Rows are points. The window is the flat piece filled in between its corners: a triangle in 3 columns, a solid with four corners in 4, and so on. A path goes straight from each point to the next, and from the last back to the first. List the points from which the path goes on through the window.
In the rows, 128 means zero.

Window:
[[150 107 114]
 [ 74 175 112]
 [143  92 141]]
Path:
(1): [158 131 123]
(2): [147 142 113]
(3): [96 98 89]
(4): [118  71 106]
(5): [157 120 130]
(6): [144 135 123]
(7): [109  93 111]
(8): [143  51  98]
(9): [197 104 154]
(10): [120 159 137]
(11): [ 73  94 119]
(12): [ 74 160 107]
(13): [ 92 191 126]
(14): [115 178 147]
(15): [ 60 141  97]
(16): [139  92 108]
Through the window after points: 4, 6, 12, 16

Window (4 x 4):
[[170 123 175 161]
 [ 99 135 109 129]
 [106  40  78 129]
 [149 172 110 142]]
Path:
(1): [128 144 115  93]
(2): [110 102  95  88]
(3): [ 95 109  84 145]
(4): [112 108  82 161]
(5): [121 127  78  75]
(6): [120 111  92  93]
(7): [ 96 106 114 178]
(8): [164 115 143 202]
(9): [163 128 187 114]
(10): [143  84 135 110]
(11): [123  95 106 192]
(12): [153 143 130 174]
(13): [181 124 127  94]
(14): [130 150  99  87]
(15): [106 145  96 177]
(16): [101 122 101 170]
Through the window after points: 6, 8, 10, 16

Window:
[[113 107 100  25 129 143 143  89]
 [206 114 144 151 179 120 108 197]
 [149  61 132 153 137 184 138  81]
 [104 185  91 158 151 215  97 139]
 [109 171 124 154 141 104 104 173]
 [132 157  82 114  83 175 176 102]
 [112 143  76 186 182 166 120 149]
 [176 158 165 112 200 123 143 161]]
Path:
(1): [146 138  93 132 158 161 127  91]
(2): [ 72  99 164 129 106 188 155 150]
(3): [104 146 105 147 149 196 139 167]
(4): [155 193  93 139 144 155  89  86]
(5): [145 138  86  93 145 150 125  93]
(6): [ 98 118 126  77 138 168 138 134]
(7): [130 119 134 141 175 157 142 154]
(8): [159 148 106 140 164 147 122 117]
(9): [132 130  88  57 135 124 127  71]
(10): [112 103 113  52 134 159 146 117]
(11): [117 123 128 127 125 157 146 169]
(12): [160 148 120 117 156 124 103  91]
(13): [153 144 110 117 131 150 115 115]
(14): [126 129 141 120 131 158 148 149]
(15): [ 84 172 116 141 144 207 127 185]
(16): [132 165  92 149 150 182 110 118]
Through the window after points: 3, 5, 7, 9, 15

Window (9 x 9):
[[ 99 159 135 145 114  95  98 128 198]
 [136 172 161 135 106 156 103  74 105]
 [165  83 185 105 190  71 127  82  88]
 [ 70 162 114 134 100 165 148  90 168]
 [118 130 103 138  63 130 127 134 190]
 [114 130 135 167 131 130 120 171 168]
 [164 112 129 153 180  48 132  96  87]
 [ 98 140 118 134 114 186  59  65 125]
 [160 148 125  84 173 115 120  92  99]]
Path:
(1): [146 141 145 127 140 147 137  83 178]
(2): [ 76 130 171 107 103 125  76 133 100]
(3): [ 81 166 154 136 111 110  94 107  86]
(4): [161 138 142 133 132 157 119  83 145]
(5): [147 143 126 163 132 174 146  88 186]
(6): [ 56 158 124 103  89 111 110 110 120]
(7): [ 75 159 110 147  82 130 106 152 111]
(8): [121 144 125 152 133 163 115  96 201]
Through the window after points: 3, 5

Window, 11 rows:
[[152 137 192 132 112 153  49 186 181  95 132]
 [201 148  79 132 175 162 148 101 156 150 120]
 [181  99 146 126 175 106 141 168 124  98 141]
 [112 130  79 179  61 102 151 151 139 165 166]
 [ 87  92 143  58 104 207 142 139 122 138 136]
 [127 142 204 181  98 145 111  77 135 111 138]
 [ 64 130 101 173 157 105  85 107 118  99  97]
 [136 107  77  82 109 143  88 111 180  93 121]
 [105 187 154  87 200  93 159 177 146 167 160]
 [ 58 209 156 140 169 106 109 127  73 131 174]
 [145  73 168 103 101 153  94  95 101 155 113]]
Path:
(1): [129 168 144  89 124 103 138 148 127 122  89]
(2): [143  97 128 140 170 164 119 141 169 152 180]
(3): [120 130 151 140 143 151 109 104 151 133 160]
(4): [135 153 140 109  78  93 123 135 116  88  72]
(5): [139 156 134 133 124 117 114 143 134 122 127]
(6): [129 132 137 144 140 123  97 122 155 129 152]
(7): [ 88  90 141 133 159 140  80 159 123 113 211]
(8): [156 165 153 135  81 116 150 136 144 132  80]
Through the window after points: 3

Window:
[[ 88 130  86 128 135 137 113 147 165 167  68 120 131 113]
 [133  99 161  85  89 180 138 219 104 135 141 144 127 143]
 [142 125 153 109 126  89 124 122  57 155 141 110 148 164]
 [104 182 121 128 189 142 129 154  79 126 106 159 162 145]
 [105  92  65 152 156 143  82  96  63 150 177  24 174 136]
 [173 110  95  73  84 136 179 119 114 119 145 182 192 105]
 [104 150  82  75 121 177 148  53 103 146 135 120 112  80]
 [159 113 139  88 154 172 114 135  97 126  63  75 129 118]
 [134 130  82 190  94 182 155 152  98  96  69  20 142 143]
 [126 133 137 221 121 141 163  81 124  96  89 182  95 178]
 [ 76 100 139  98 125 113 135 140 153  53 145  93 129  73]
 [ 65 121 177 186 193 111 146 141  97 151 108 140 167 160]
 [151 185 153 111 181 114 144 160 180 135 105  90 178 129]
 [ 77 117 168 187  90 116 119  95 149  50 125 127 181 104]]
Path:
(1): [ 86 127 130 144 110 134 138 104 132  94 117 121 163 150]
(2): [123 123 142 165 122 135 127 118 121 103 113 123 142 103]
(3): [147 122 130 146 135 133 126 167  96 143 130 111 143  73]
(4): [ 74 136 140  60 140 147 136 126 135 110 120  98 176 195]
(5): [ 81 109 128 107 127 129 141 124 136  81 127 110 143 124]
(6): [136 130 167 167 157 106 122 167 110 126 134  99 125  42]
(7): [143 130 132 155 137 142 125 132  98 120  96 133 119 117]
(8): [114 126 133 115 142 161 147 119 121 115  95 112 146 164]
Through the window after points: 1, 5, 7

Window:
[[144  86 168 118 123 146  92 145 101 118 140 185  60 112]
 [135  53 155  70 153 149 159 137 174 182 122 154  77 121]
 [154  78 149 134  99  94 138 236 120 201 146  44 151  89]
 [176  81 185 112  84 128 100  86  90 145 160 153 138 128]
 [102 174 175 134 182 138  79 134 136 198 162 108 158 136]
 [177 181 122  55 156  69  64 207 129 151 130 123 120  77]
 [153  64  16 205 110 101 131  94 112 157  96 110 111 156]
 [152 147 124 151 184 118 101 137 181 145 191  89 119 134]
 [119 137 107 158  98 122 176 157  89 100 152 155 145 124]
 [ 68 154 154 183  56 123  59  92 185 125 168 158 125 119]
 [ 72 166 126 101 128  81 160 176 137 129 102  71  68 137]
 [111 103 185 191 173  96 174  83 147  78 125 235 102 145]
 [ 72 109 105  98 114  96  47 148 162  87 134 121 114 118]
 [139 166 145 124 158 177 125 124 148  87  75 128 110 136]]
Path:
(1): [140 113 159 131 116 131  88 168 126 128 142 163 103 204]
(2): [125 110 139 126 146 127 110 118 119 141 136 140  94  61]
(3): [101 162 142 159 140 129 107 112 113 124 142 109 121  63]
(4): [135 142 139 132 128 101  85 165 147 145 152 127 127 161]
(5): [140 119 134 137 143 115 115 194 161 153 164 114 124 182]
(6): [133 124 138 133 143 118 109 115 135 149 142  95 121  66]
(7): [126 126 116 119 145 109 120 121  99 137 123 114 117  69]
(8): [143 131 105 132 129  98 107 159 143 148 123 122 110 148]
(9): [136 132 153 108 130 102 110 168 159 176 114 131 119 185]
(10): [125 109 137 136 157 130  76 103 120 114 165 105 113  30]
(11): [114 149 133 106 136 103  99 130 128 138 149 115  89  24]
(12): [139 144 137 117 120  98 102 180 155 137 118 139 130 199]
(13): [129 113 143 145 119 119 114 146 146 141 147 137 123 160]
(14): [112 121 157 131 159 148 125  87 130 135 146 121 106  73]
(15): [110 147 139 150 139 126 110 121 131 133 139 111 129  72]
(16): [127 114 132 114 141 118 100 201 178 146 135 153  81 197]
Through the window after points: 1, 5, 7, 11

Window, 14 rows:
[[ 77 175 134 131 157 195 136 118 150  46 145 108 156 139]
 [135 121 143 168  66 109 141 125 118 170 127 148 124 153]
 [166 114 129 122  98  77  69 105  91 153  97 133  88  96]
 [103 187  62 108 133 177 149 148 131 110 121 151  67 112]
 [ 49  70 164 138 137 169 110 144 159 122 156 191  98 204]
 [136 151 152  84 120  72 142  95 126 131  35 152  91 126]
 [155  81 160 144  95 102 137 137 109  83 106 140  77 138]
 [108  52 146  81 112  53 141 152 120 160 115 149 120 166]
 [126 175 115 181 105  68 103 142 134  87  89 114 112 124]
 [ 99  63 179  91 130 125 132 169 168 116 198 249 146 193]
 [125 170 112 144 169 203 115 179 127 117  93 135 128 142]
 [112 147  93 165 163 147 117 100  62  80  76 147 135 150]
 [146 166  82 197 183 171 129 110 153 103 133 112 116 147]
 [117 156  49 107 105 195 127 146 214 108  98 152 151 134]]
Path:
(1): [137 125 116 126 115 134 115 136 110 111 137 137  94 185]
(2): [142 128 138 129 103 124 118 129 112  98 108 139  92 168]
(3): [121 103 129 156 127 131 143 142 130 115 108 152 117 115]
(4): [ 88  99 108 173 137 153 151 116 138 111 100 159 105  79]
(5): [135 172 105 110 116 136 113 140 116 117 119 140 109 172]
(6): [127 153 127 116 107 103  94 129 121  99 143 136  97 234]
(7): [120 110 132 144 146 133 140 139 114 124 102 150 114 105]
(8): [103 111 134 140 141 129 136 144 148 125 133 163 133 132]
(9): [160 158 116 130  85 154 114 114 132 120 114 156  95 209]
(10): [139 134 122 110 118 107 120 125 123  82 147 161  99 235]
(11): [ 85  98 135 151 129 126 138 124 143 140  94 153 136  62]
(12): [102 103 132 148 128 122 119 141 136 127 110 154 134 117]
Through the window after points: 2, 4, 8

Window (14 x 14):
[[150 139 146 150 239 159 135 139  93 105 190 155 126 211]
 [ 53  87 123  96  45 178 125 121 127 167 142 105 149 124]
 [102 137 142  82  83 140 139 184 135 164  84  88 147 144]
 [ 67 154 163 107  69 123  94 155  90 197 135 130 111  91]
 [126 109 147 111 189 160 144 133 153 106 136 151  69 130]
 [ 33 132 142 101 123 117 117 126  99 147  99 114 190  67]
 [141 160  98 140 191 128 176  78 109 141 142 136  96 172]
 [101 144 132 160 150  81  87 123 171 158 166 108 164 104]
 [137 187 174 174 188 152 133  80 142  72 143 158 113 194]
 [ 83 122 126 132  99 170  66 134 124 214  74 123 167  85]
 [169 140 129 188 162 120 107 119  88  81 148 108 129 111]
 [113 136 134  96  69 153 144 151 132 177 129 175 181  81]
 [ 63 109 104 149  86  88  88 154 118 149  94 166 154 119]
 [167 162 117  91 199 127  82  86 118  77 160 146 114 178]]
Path:
(1): [117 157 115 117 142 156 120 124 121 112 150 139 116 140]
(2): [118 166 119 142 164 141 115 166 132 121 163 129 130 146]
(3): [120 109 160 123 164 143 133 110  98 137 128 151 133 168]
(4): [146 109 197 126 128  93 133 110 113 144 122 133 141 118]
(5): [ 83 163  96 129 149 159  86 133 130 115 147 131 145 136]
(6): [ 76 165  70 193 110 150 121 153 129 142 133 119 163  77]
(7): [130  93 199  45 150 111 107 117 114 157 130 138 102 156]
(8): [124 126 153 124 157 119 111 108 134 138 116 134 138 151]
Through the window after points: 2, 8

Window:
[[148 133 123 106 136 171 132 100 137  88 168  45 130 155]
 [ 66  69 116  57 146 147 125  86 102 121 135 148 153 106]
 [163 164  93 138  61 130 113 144 109 151  93 165 133 118]
 [ 98 152  94  26 171 106 105  91 144 135 130 134 168 127]
 [133 137  58 155  70 102  78 154 129 178 152 125 130 133]
 [138 159 126 177 172 145 151 123 140 111 154  75  95 100]
 [124 151  96 160  60 162  96 207 169 165 128 164 135 138]
 [117 138 112 173  98 153  92 115 149 173  88 123 143 150]
 [144 102  95  95 184 151 121  83 120 136 145 165 204 109]
 [111 107 181  84 147 130 144  76 112 171 161 155 201 109]
 [126 113  89  48 150 161 143  81 135 189 134 129 164  78]
 [148 143  90 175  27 126  81 128 193 164 125 197 120 115]
 [169  89 154 124 177 136 138 131 144 122 136  73  92 151]
 [121 124 114 134 148 155 175 110 133 130 161 108  91 198]]
Path:
(1): [144 140 135 120 144 158  90 129  93 166 143 123  80  77]
(2): [ 95 120  83 124  77 116 158 109 191 129 120 125 199 186]
(3): [135 122 120 124 125 125 130 121 145 134 145 136 188 113]
(4): [144 140  86 114 125 165 107 114 108 158 114 159 115 128]
(5): [120 174 114 127 137 148  91 120  92 160 151 130  95 116]
(6): [122  88 101 114 109 139 172 105 194 131 131 133 200 137]
(7): [148 114  88 132 131  80 168 134 156 138 109 146 156 124]
(8): [104 162 127  93 128 211  59  92 111 152 152 115 132 129]
Through the window after points: 3, 7

Window (14 x 14):
[[130 140 165 137  92 109 190 169 119 101  77  69 111 127]
 [145  99 132 140 181 200 170 179 141  56  98 168 149 129]
 [ 87 125 142 146 160 145 168  49  77  57 167  76 166  94]
 [126 178 142 136 163 128 179 172 130 107 158  80 208 135]
 [161 125 105 169  96  83 204  69 152 136 117 153 141 135]
 [105 108 185 130 152 151 185 131 113 122 162  60 105 116]
 [121  75 148 118 130 151 128 177 145 107 135 138 126 189]
 [130 134 119 191  80 170 160 142  78 140 142  79 111  77]
 [176 185 140 126  89  83 159  80 115 151 145 143 135  98]
 [144 113 125 138 159 188  86  78 179  96 149 105 127  70]
 [164 151 158 185 167 123  64 102 147 140 156  98  98  89]
 [ 73 146 135 140 145 155 167  74 171  97  89 174 144 114]
 [122  74 111 104 212 105 114 157 167  75 148 146 112 110]
 [111  43 147 115 178 122 114  85 137 137  93 123 112 101]]
Path:
(1): [136  85 182 162 169  85 144 140 138 109 171 136 172 110]
(2): [138 166 107 119 146 172 120  98 150 109  90  91  75 122]
(3): [140 125 134 152 153 148 140 106 130 118 127 119 113 136]
(4): [107  99 181 115  98  95 181 124 146  97 143 105 135  24]
(5): [139 125 152 152 112 116 171 136 149 119 113 122 125  92]
(6): [136 138 130 140 118 112 175 106 119 112 109 103 130 147]
(7): [115 144 122 137 169 147 157 108 136  93 103 112 121 146]
(8): [153  79 176 128 126 120 135 133 152 114 165 142 159  88]
Through the window after points: 5

Window:
[[143 142 117 182 138 155 149 143 169 102  69 172 115 185]
 [178 116 173 146 133 142 113  91 149 117 112  79 126 147]
 [102  99 118 159  92 146 188 202 115 112  90 104 167 110]
 [158 141 128 134 156 105 180 142 192 140  72 172 102  42]
 [ 78 136 185 139 145 163 127 144 113 136 105 137 137 152]
 [ 72 130 116 133 127  77 132 143  71 109  94 169  61 164]
 [ 83 156 108 122 136 122 124 117 119 158 109  86 133 125]
 [135 135 122 119 172 174 141 117  72 122 125 159 164  89]
 [114 122 152 202 183 119 168 107 114 128 127 124 155 154]
 [105 123 130 100  95 232 147  88 136 213 244 192 111 179]
 [181 167 143  82  53  82  93 158 231 105 123  88 177 165]
 [ 76 109 136  85 111 149 115  68 152 143 144 125 169 152]
 [112 154 139 122 118 151 173 125 115  67 157  64 148 129]
 [172  84 147 179 188 162 135 180 195  86 177  73  90 135]]
Path:
(1): [117 126 145  83 185 111 205 136 151 142  98 110 137 136]
(2): [111  72 132  77 159 128 223 128 125 140 115 115 169 169]
(3): [107 146 141 163  98 151 121 160 133 109 115 114 139 117]
(4): [117 126 148 180 121 143 128 146 152  85 129 119 142 106]
(5): [140 122 107  85 131 121 190 162 136 170  96 101 139 157]
(6): [145 133 142  92 159 126 182 117 141 114  98 110 123 158]
(7): [121 130 127 169 116 154 118 129 160 151 133 174 126  83]
(8): [ 93 137 126 184  80 170 117  91 137  99 163 143 160  84]
(9): [118 128 147 107 146 141 156 152 114 131 121 104 122 190]
(10): [160 120 112 104 213 172 193 152  94 146  98 103 137 158]
(11): [120 135 137 148 119 145 123 124 131 108 130 156 147  94]
(12): [117 140 131 185 126 107 121 128 133  93  89 118 140  95]
(13): [142 122 138  68 162 157 184 159 140 134 113 101 128 177]
(14): [163  89 111  72 125 149 205 160 149 136 124 111 132 191]
(15): [129 144 146 167 137 133 133 151 144 101 118 118 124 113]
(16): [133 136 137 216  99 128  80 134 116  72 103 110 136 123]
Through the window after points: 2, 4, 6, 10

Window (14 x 14):
[[102 190 130 167 153 137 122  88 183 147  91  76 174  57]
 [ 96 199  95 155 145 114 150 141 151  77  35  53 121  91]
 [150 104 100 134 157 102 129 158  95 140 137 174 150 107]
 [158 117 106  85 145  99 122 141 159 146 111 127  88  94]
 [137 218 121 126 149 155 139 182 167 133  54  78 160  98]
 [184  66  93 124  66 130  82 157 102 145 128 163 121 134]
 [151 206 178 160 146 146 172 109 160  93 105  65 142  73]
 [163  81  83  89 149 154 113 124 107 130 178 103 143 122]
 [199 108  67 159 138 154 159 121 158 141 142 130 135 108]
 [128  76 150 170 153 246 180 162 149 131  83 105  82 113]
 [148 121  96 129 126  98 143 132 113 187 161 101 116 151]
 [131  74  86  79  88  89 162 167 144 136 136 136 152 129]
 [107 174 133 156 148 241 173 107 170 106 112 132  92 124]
 [169 131  74  99  91 119 140 131  74 173 102 140 145  56]]
Path:
(1): [130 164 149 122 185 140 151  78 143 145  98  90 183 106]
(2): [159 119 103 127 132 140 138 113  90 145  74 117 158 135]
(3): [123 128 107 146 139 136 148 149 162 122 156 120  98  85]
(4): [144 178 111 146 125 123 137 174 157 134 139  97 142  66]
(5): [143 127  99 123 135 121 139 124 126 133  80 105 141 107]
(6): [148 117 116 131 122 150 136 114 108 116 117 136 153 131]
(7): [168 107  84 134 127  86  99 206 141 175 130 140  98  69]
(8): [ 93 148 126 169 143 143 133 157 163  96 134  78 111  75]
(9): [158 135 116 119 139 146 153 122 147 143 100 120 131 120]
(10): [177 100  93 103 136 150 178  96 135 133  81 103 147 133]
(11): [126 125  98 152 112 135  91 190 130 149 138 147 105  92]
(12): [131 124  51 170  71 126 110 188 151 138 140 115  74  85]
Through the window after points: 6, 12
